Every row gives one point. Each copy is the shape, with its points in the same order, turned, moved and blurred by noise. Say if it was mirrored as well.

Shape:
[[11,-26],
[58,-6],
[-24,-17],
[53,-21],
[8,-15],
[-39,39],
[-32,-62]]
Copy 1:
[[21,12],
[60,-23],
[-12,17],
[61,-8],
[17,3],
[-48,-29],
[-3,62]]
Copy 1 is: mirrored
Copy 2:
[[-3,-37],
[-48,-47],
[19,-1],
[-30,-58],
[4,-18],
[1,46],
[54,-26]]
Copy 2 is: mirrored
Copy 3:
[[-14,-4],
[-17,-54],
[4,25],
[-27,-47],
[-5,-6],
[61,20],
[-37,48]]
Copy 3 is: only turned

Shape:
[[12,-67,7],
[28,5,-7],
[-22,-37,-6],
[58,10,19],
[19,5,-13],
[-14,8,12],
[-18,-4,24],
[-79,62,-45],
[-34,9,-48]]
Copy 1:
[[14,-65,51],
[34,-16,0],
[-2,-21,52],
[43,-45,-32],
[30,-9,2],
[-9,-3,3],
[-17,-15,8],
[-16,92,26],
[14,42,38]]
Copy 1 is: mirrored
Copy 2:
[[45,-58,-16],
[-17,-27,-31],
[26,-36,22],
[-19,-15,-66],
[-20,-33,-17],
[-1,4,-5],
[18,6,0],
[-52,42,76],
[-34,-16,50]]
Copy 2 is: only turned
Copy 3:
[[16,26,-39],
[20,-9,21],
[-19,36,-8],
[38,-52,9],
[16,-3,28],
[-22,-5,19],
[-26,-11,-3],
[-62,37,100],
[-11,41,56]]
Copy 3 is: only turned

Shape:
[[35,-15,50,-5,27,-18],
[10,-40,-26,0,-41,11],
[12,-46,14,-11,-8,-38],
[71,-35,39,-4,6,12],
[-15,22,-24,-2,7,17],
[25,-27,58,33,37,12],
[5,25,-62,-13,47,2],
[-26,10,-50,-12,24,-35],
[-14,-50,-33,24,-44,-27],
[0,-71,46,-35,20,-13],
[-51,33,-57,-14,-5,-7],
[51,-8,52,-28,-15,-37]]
Copy 1:
[[-13,-42,37,-54,-10,4],
[-25,45,-13,-46,-4,-37],
[-16,6,50,-50,-3,-34],
[-32,-37,-8,-85,-12,-4],
[-20,21,-6,20,-3,8],
[8,-66,0,-43,15,-6],
[-42,-2,3,42,-48,-9],
[-14,26,36,40,-25,-18],
[9,58,10,-35,-4,-65],
[-46,-30,54,-55,36,-40],
[-17,58,11,54,-5,0],
[-18,-6,49,-80,-16,26]]
Copy 1 is: mirrored
Copy 2:
[[-24,22,61,-62,-35,1],
[21,-25,-9,-12,-59,-17],
[-11,18,14,-47,-71,-23],
[11,-12,79,-56,-42,-5],
[-3,12,-12,3,-2,21],
[-40,-10,70,-47,-45,35],
[23,58,1,26,-9,34],
[-6,62,-28,8,-32,6],
[-10,-13,-26,4,-86,-30],
[-9,13,15,-95,-77,15],
[-6,34,-60,20,0,9],
[-10,19,52,-73,-27,-51]]
Copy 2 is: mirrored
Copy 3:
[[-56,8,10,-4,-17,3],
[21,55,8,-30,43,12],
[-22,30,-9,-2,19,39],
[-67,42,20,-38,3,-7],
[32,-15,6,-17,28,-32],
[-39,8,42,-27,-47,2],
[18,-53,24,-7,61,-32],
[32,-39,-4,21,49,4],
[42,51,14,6,39,44],
[-39,7,-25,-41,-3,56],
[69,-33,-15,11,47,-22],
[-68,36,-27,10,6,-12]]
Copy 3 is: mirrored
Copy 4:
[[-38,-64,11,-2,-22,1],
[-16,25,-44,-8,0,29],
[-45,-19,-35,-5,-12,-17],
[-41,-64,-18,1,-22,51],
[17,16,27,3,16,9],
[-43,-44,30,11,-59,24],
[21,4,24,54,47,0],
[9,18,8,30,31,-42],
[-12,41,-57,3,-27,-13],
[-97,-26,-3,-11,-7,-6],
[33,50,19,2,38,-29],
[-25,-77,-23,-35,-7,-3]]
Copy 4 is: only turned
